Each point is reached from the start by the listed moves, each made once or not at all, plus a little noise. Say if it took an odd or an even number of moves. Then give how often each move was made.

Moves:
(1): [0.13 0.04 0.01 0.19]
(2): [ 0.47 -0.27 -0.58  0.22]
Start: [-0.01  0.00  0.23 -0.17]
Points:
[ 0.60 -0.24 -0.30  0.23] => even (1, 1)
[ 0.00 -0.02  0.22 -0.17] => even (0, 0)

Moves:
(1): [ 0.02 -0.40 -0.36 -0.08 -0.12 -0.30]
(2): [ 0.10 -0.09  0.09 -0.42  0.01  0.13]
(3): [-0.07 -0.08  0.31  0.02 -0.37 -0.12]
(4): [ 0.01 -0.05  0.26 -0.06  0.37 -0.46]
Start: [ 0.01 -0.01 -0.05 -0.08  0.10  0.05]
Points:
[-0.08 -0.10  0.28 -0.05 -0.24 -0.06] => odd (0, 0, 1, 0)
[ 0.12 -0.07  0.04 -0.50  0.10  0.19] => odd (0, 1, 0, 0)
[ 0.16 -0.55 -0.05 -0.63  0.35 -0.60] => odd (1, 1, 0, 1)
[ 0.03 -0.48 -0.19 -0.20  0.34 -0.71] => even (1, 0, 0, 1)

Moves:
(1): [ 0.23 -0.15 -0.21 -0.15  0.09  0.12 -0.03  0.20  0.13 -0.15 -0.01]
(2): [-0.01 -0.16  0.14  0.20  0.19 -0.13  0.21 -0.30  0.11  0.23 -0.03]
(3): [-0.15 -0.05  0.08  0.00  0.23 -0.13  0.04  0.05 -0.02 -0.05  0.03]
(4): [ 0.23 -0.20 -0.05  0.05  0.23 -0.26 -0.05 -0.32 -0.12  0.09 -0.68]
(5): [-0.16  0.02  0.23 -0.01 -0.10  0.07  0.09 -0.02 -0.03  0.07  0.03]
(6): [-0.08 -0.03  0.08  0.12 -0.12  0.00 -0.19  0.17 -0.02 -0.16  0.09]
(7): [-0.03  0.25 -0.03  0.02  0.07  0.26  0.06  0.08  0.02  0.04 -0.06]
(8): [-0.11  0.25  0.53  0.10  0.54 -0.16 -0.18  0.22  0.13  0.10 -0.15]
Start: [ 0.19  0.02 -0.09 -0.01  0.32 -0.01  0.06 -0.07  0.02 -0.16  0.06]
Points:
[ 0.59 -0.48 -0.20  0.08  0.84 -0.30  0.20 -0.53  0.11  0.02 -0.67] => odd (1, 1, 0, 1, 0, 0, 0, 0)
[-0.01  0.04  0.22  0.18  0.64 -0.06  0.03 -0.14 -0.17 -0.20 -0.53] => odd (0, 0, 1, 1, 1, 1, 1, 0)
[ 0.02  0.16  0.84  0.48  1.11 -0.22 -0.04 -0.22  0.10  0.22 -0.73] => even (0, 1, 0, 1, 1, 1, 1, 1)
[ 0.59 -0.10 -0.37 -0.08  0.71  0.08  0.05 -0.14  0.06 -0.17 -0.67] => odd (1, 0, 0, 1, 0, 0, 1, 0)

Moves:
(1): [ 0.17  0.07 -0.41  0.02 -0.05 -0.26 -0.05  0.16 -0.13  0.02  0.11 -0.23
 -0.03 -0.15]
(2): [ 0.07  0.22  0.15  0.32  0.13  0.08 -0.21 -0.13 -0.10 -0.03 -0.20  0.08
 -0.02  0.09]
(3): [-0.12  0.20 -0.13  0.12  0.08  0.28 -0.11  0.09  0.04  0.20  0.28 -0.38
 -0.08  0.12]
(4): [-0.15 -0.14  0.00  0.10 -0.30 -0.12  0.33  0.02 -0.02 -0.01  0.31 -0.16
 -0.15  0.20]
(5): [-0.13 -0.17 -0.05 -0.08 -0.01 -0.22 -0.26 -0.11 -0.22  0.02 -0.10 -0.02
 -0.13 -0.02]
(6): [ 0.21 -0.17  0.02 -0.40 -0.24  0.12  0.03 -0.19 -0.55 -0.10 -0.08 -0.20
 -0.01  0.19]
(7): [-0.08 -0.31  0.15  0.04 -0.16  0.26  0.14 -0.10  0.08 -0.23  0.04  0.08
  0.05 -0.05]
(8): [ 0.37  0.12  0.07 -0.30  0.04  0.04 -0.01  0.12 -0.08 -0.03  0.04  0.06
 -0.23  0.04]
(9): [ 0.13  0.11 -0.07 -0.07 -0.07  0.23  0.11 -0.10 -0.16 -0.16  0.20  0.22
  0.32 -0.04]
(10): [ 0.15 -0.05  0.06 -0.09  0.08  0.17  0.07  0.04  0.07  0.07 -0.20  0.17
 -0.26  0.32]
(11): [-0.07  0.14 -0.04  0.21  0.34 -0.04 -0.09 -0.22 -0.10  0.01  0.06 -0.25
 -0.11  0.21]
Start: [ 0.01  0.21 -0.02  0.10 -0.11 -0.03 -0.10  0.04 -0.01 -0.06 -0.15 -0.07
  0.06 -0.17]
Points:
[-0.29 -0.03  0.08  0.40 -0.28  0.32 -0.29 -0.60 -0.88 -0.19  0.16 -0.91
 -0.36  0.57] => odd (0, 1, 1, 1, 1, 1, 1, 0, 0, 0, 1)
[ 0.77  0.60 -0.40 -0.11  0.23  0.14 -0.05  0.02 -0.42 -0.17  0.06 -0.09
 -0.27  0.22] => odd (1, 0, 0, 0, 0, 0, 0, 1, 1, 1, 1)
[ 1.00  0.72 -0.36 -0.31 -0.14  0.64 -0.26  0.02 -0.91 -0.09  0.02 -0.36
 -0.25  0.40] => odd (1, 1, 1, 0, 0, 1, 0, 1, 1, 1, 0)
[ 0.46  0.15 -0.20  0.05 -0.51 -0.02  0.08 -0.06 -0.75 -0.12 -0.21 -0.39
 -0.41  0.49] => odd (1, 1, 0, 1, 0, 1, 0, 0, 0, 1, 0)
[ 0.69  0.25 -0.30 -0.32 -0.59 -0.15 -0.14 -0.21 -1.29 -0.36  0.14 -0.32
 -0.17  0.14] => odd (1, 1, 0, 1, 1, 1, 0, 1, 1, 0, 0)

Moves:
(1): [ 0.09  0.06  0.12  0.06  0.08  0.26  0.11 -0.07 -0.13 -0.12  0.15  0.09
 -0.31  0.15 -0.03  0.00]
(2): [-0.18 -0.22 -0.03 -0.14 -0.21  0.17  0.29 -0.29  0.05  0.05  0.02  0.11
 -0.10  0.15  0.10 -0.04]
(3): [ 0.11 -0.06 -0.15  0.13 -0.07 -0.08 -0.14 -0.18 -0.18 -0.08 -0.07 -0.06
  0.04 -0.01 -0.22 -0.02]
(4): [-0.30 -0.20 -0.15 -0.07 -0.09  0.04  0.04  0.15  0.14  0.30 -0.13  0.08
 -0.18 -0.05 -0.07  0.00]
(5): [ 0.18  0.26  0.00  0.03 -0.03  0.24 -0.13  0.03  0.18  0.05  0.06 -0.10
 -0.04 -0.13  0.03 -0.09]
(6): [ 0.34  0.08  0.32  0.41 -0.07  0.24 -0.06 -0.07  0.11 -0.02  0.25  0.00
 -0.21 -0.45  0.09  0.14]
(7): [ 0.00 -0.01  0.14  0.05 -0.02  0.03  0.01  0.05  0.16 -0.22  0.19 -0.15
 -0.10  0.08  0.07  0.21]
(8): [-0.09 -0.04 -0.01 -0.36  0.11 -0.21  0.04 -0.04  0.10 -0.08 -0.21 -0.06
  0.18 -0.05 -0.30 -0.13]
(9): [ 0.06  0.02  0.07 -0.09  0.05 -0.13 -0.06 -0.12  0.22 -0.06  0.02  0.09
 -0.10 -0.19  0.00  0.10]
(10): [-0.39  0.06 -0.11 -0.45  0.01  0.15  0.14  0.07 -0.06  0.07 -0.03  0.23
 -0.21 -0.08 -0.22  0.12]
(11): [-0.33  0.01 -0.35 -0.17  0.03  0.10  0.23 -0.22  0.02  0.20 -0.26 -0.24
  0.08  0.23 -0.13  0.18]
(12): [ 0.09  0.01  0.00  0.09 -0.03 -0.09 -0.06  0.05 -0.10 -0.12 -0.03 -0.16
 -0.16 -0.13 -0.01  0.03]
(13): [ 0.00 -0.05 -0.08 -0.20 -0.01 -0.16 -0.04 -0.08  0.02  0.17  0.06 -0.13
 -0.01 -0.12 -0.17 -0.14]
(14): [-0.12  0.10  0.08  0.13  0.05 -0.06 -0.04  0.03  0.04 -0.12  0.14 -0.17
  0.03 -0.09 -0.06 -0.31]
Start: [-0.09  0.00  0.03  0.04  0.18 -0.19  0.09 -0.05  0.12 -0.12  0.11  0.05
  0.10  0.34 -0.27  0.03]
Points:
[-0.25  0.04  0.27  0.39  0.04  0.29  0.10 -0.01  0.09 -0.43  0.55 -0.09
 -0.99 -0.25 -0.73  0.19] => even (1, 0, 1, 1, 0, 1, 1, 0, 0, 1, 0, 1, 0, 1)
[-0.71  0.00 -0.48 -0.77 -0.05  0.13  0.45 -0.58  0.30 -0.26 -0.23 -0.36
 -0.20  0.38 -0.98  0.28] => even (0, 1, 1, 0, 1, 0, 1, 1, 0, 1, 1, 1, 0, 0)
[-0.53 -0.18 -0.25 -0.68  0.06  0.27  0.64 -0.90  0.05  0.06  0.02  0.00
 -0.43  0.16 -1.16  0.13] => even (1, 1, 1, 0, 0, 1, 0, 1, 0, 1, 1, 0, 1, 0)
[-0.33  0.12 -0.02 -0.40  0.27 -0.06  0.05 -0.04  0.45  0.06  0.19 -0.24
 -0.23  0.06 -0.88 -0.62] => even (1, 0, 0, 1, 1, 0, 0, 1, 0, 0, 0, 0, 1, 1)
[-0.89 -0.02 -0.19 -0.46 -0.12  0.33  0.38 -0.06  0.46  0.24  0.17  0.18
 -0.42  0.13 -0.48 -0.28] => odd (0, 1, 0, 1, 1, 0, 0, 0, 0, 1, 0, 0, 0, 1)
[-0.41 -0.19 -0.17 -0.27  0.00  0.12  0.64 -0.58  0.16 -0.14  0.22 -0.44
 -0.49  0.72 -0.43  0.27] => even (1, 1, 0, 0, 0, 0, 1, 0, 0, 0, 1, 1, 1, 0)
[-0.50  0.06 -0.54 -0.22  0.09 -0.26 -0.06 -0.43  0.56  0.36 -0.06 -0.47
 -0.10 -0.02 -0.87 -0.24] => odd (0, 0, 1, 1, 1, 0, 0, 0, 1, 0, 1, 0, 1, 1)
[-0.14 -0.07  0.08 -0.06 -0.26  0.59  0.23 -0.37  0.31 -0.03  0.57 -0.05
 -1.18 -0.25 -0.70  0.26] => even (1, 1, 1, 1, 1, 1, 1, 0, 0, 1, 0, 1, 1, 0)

Moves:
(1): [-0.02 -0.11 -0.12  0.16  0.18  0.07 -0.11  0.25  0.35  0.02 -0.05  0.15
  0.14  0.01 -0.04  0.14 -0.06 -0.30 -0.33 -0.11]
(2): [ 0.19  0.11 -0.04  0.15 -0.22  0.20 -0.09  0.16 -0.10  0.13 -0.06  0.07
  0.06  0.36  0.05  0.01  0.28 -0.15  0.05 -0.19]
(3): [ 0.06 -0.22  0.11  0.27  0.28 -0.31  0.17 -0.10 -0.04 -0.21  0.05  0.07
 -0.07 -0.23  0.02 -0.14  0.33  0.19  0.00  0.13]
(4): [ 0.09  0.08 -0.12 -0.01  0.16 -0.19 -0.39  0.00  0.11  0.08 -0.10  0.06
 -0.13  0.15  0.09 -0.12 -0.09 -0.17 -0.15 -0.28]
(5): [-0.02  0.37 -0.26 -0.18  0.01  0.21 -0.15 -0.19  0.22 -0.18 -0.05  0.01
 -0.56  0.08  0.08 -0.32 -0.12  0.02 -0.17 -0.35]
(6): [ 0.08  0.06 -0.14  0.16  0.34 -0.18  0.14 -0.05 -0.13 -0.05 -0.18 -0.22
  0.03 -0.27  0.03 -0.05  0.24  0.06 -0.18  0.07]
(7): [-0.18 -0.28 -0.17  0.11  0.08 -0.04  0.00  0.36 -0.12  0.12  0.24 -0.19
 -0.19  0.03  0.32 -0.18  0.22  0.22 -0.22  0.20]
(8): [-0.29  0.24  0.20 -0.03  0.16 -0.16  0.19 -0.09  0.16  0.04  0.01 -0.04
 -0.13 -0.07  0.03 -0.14 -0.11 -0.17  0.13 -0.19]
(9): [ 0.21 -0.33  0.35 -0.11 -0.09 -0.03  0.27 -0.25 -0.10 -0.12 -0.09 -0.17
  0.13 -0.07 -0.15  0.17 -0.05 -0.11  0.11  0.07]
(10): [ 0.09 -0.03 -0.07 -0.10  0.13  0.00  0.07  0.09  0.10 -0.07 -0.09 -0.07
  0.03 -0.09  0.00  0.11  0.19  0.07  0.10  0.16]
(11): [-0.19  0.21  0.38 -0.10 -0.25 -0.18  0.10 -0.32 -0.18 -0.23 -0.12  0.00
 -0.23 -0.06  0.16 -0.24 -0.06  0.06 -0.10  0.12]
(12): [ 0.04 -0.39  0.00 -0.28 -0.02  0.43 -0.39 -0.04  0.04 -0.02 -0.01 -0.12
 -0.26 -0.10  0.11 -0.29 -0.13 -0.04  0.27  0.04]
(13): [ 0.22  0.10  0.09  0.05  0.29 -0.03 -0.04 -0.06  0.20 -0.13  0.00 -0.10
  0.14  0.04 -0.49  0.23 -0.08 -0.28  0.05  0.01]
(14): [-0.05 -0.09 -0.26  0.00 -0.05  0.12 -0.31 -0.11  0.22  0.23 -0.11 -0.13
 -0.15 -0.07 -0.01 -0.16 -0.14  0.19  0.05 -0.11]
(15): [ 0.25  0.06  0.05  0.20  0.07 -0.16 -0.05  0.04  0.05  0.29  0.11  0.07
  0.13 -0.07  0.27  0.21 -0.18 -0.02 -0.22  0.16]
(16): [ 0.15  0.35  0.02  0.04  0.23  0.02 -0.32  0.20  0.22  0.11  0.03  0.08
  0.11  0.18 -0.12  0.00 -0.07  0.11 -0.19 -0.40]
(17): [ 0.19  0.36  0.10 -0.07  0.04 -0.25  0.29  0.15 -0.06  0.05  0.22 -0.07
  0.43  0.15 -0.18 -0.08  0.11  0.02 -0.18  0.03]
(18): [ 0.18  0.16  0.02 -0.10 -0.40 -0.10 -0.06  0.23 -0.13  0.07 -0.15 -0.09
  0.17 -0.07  0.01  0.07 -0.03 -0.17  0.10 -0.19]
(19): [-0.11  0.18  0.10 -0.06 -0.19 -0.06  0.12  0.21 -0.07 -0.14 -0.18 -0.15
 -0.01 -0.03  0.39 -0.20 -0.32  0.01  0.00  0.13]
(20): [-0.34  0.36 -0.22  0.00  0.62 -0.10  0.02 -0.20  0.42 -0.33  0.37 -0.35
 -0.03 -0.02  0.05 -0.15  0.05  0.24 -0.14 -0.08]
Start: [ 0.05 -0.11  0.16 -0.20 -0.17 -0.29 -0.07  0.08  0.20 -0.27 -0.07  0.04
  0.10  0.00  0.03  0.11 -0.12 -0.23  0.01  0.06]
Points:
[ 0.84  0.17 -0.17 -0.61 -0.45  0.14 -0.31  0.55  0.54 -0.38 -0.81 -0.79
  0.11 -0.11  0.33 -0.50 -0.14 -0.64 -0.18 -0.38] => odd (1, 1, 0, 0, 1, 1, 0, 0, 1, 1, 0, 1, 0, 1, 0, 0, 1, 1, 1, 0)
[ 0.32  1.70  0.72 -0.40  1.03 -1.14 -0.16 -0.64  1.21 -0.71  0.31 -0.48
 -0.02  0.30 -0.22 -0.32 -0.71 -0.54 -0.85 -0.88] => even (0, 0, 0, 1, 1, 0, 0, 1, 1, 0, 1, 0, 1, 0, 1, 1, 1, 0, 0, 1)
[ 0.44 -0.31 -0.27  0.07  1.15 -1.15 -0.17 -0.03  0.72 -0.66 -0.17 -1.15
  0.03 -0.59 -0.10 -0.10  0.53  0.01 -0.28  0.03] => even (0, 0, 1, 1, 0, 1, 1, 0, 1, 1, 0, 0, 1, 1, 0, 0, 0, 1, 0, 1)
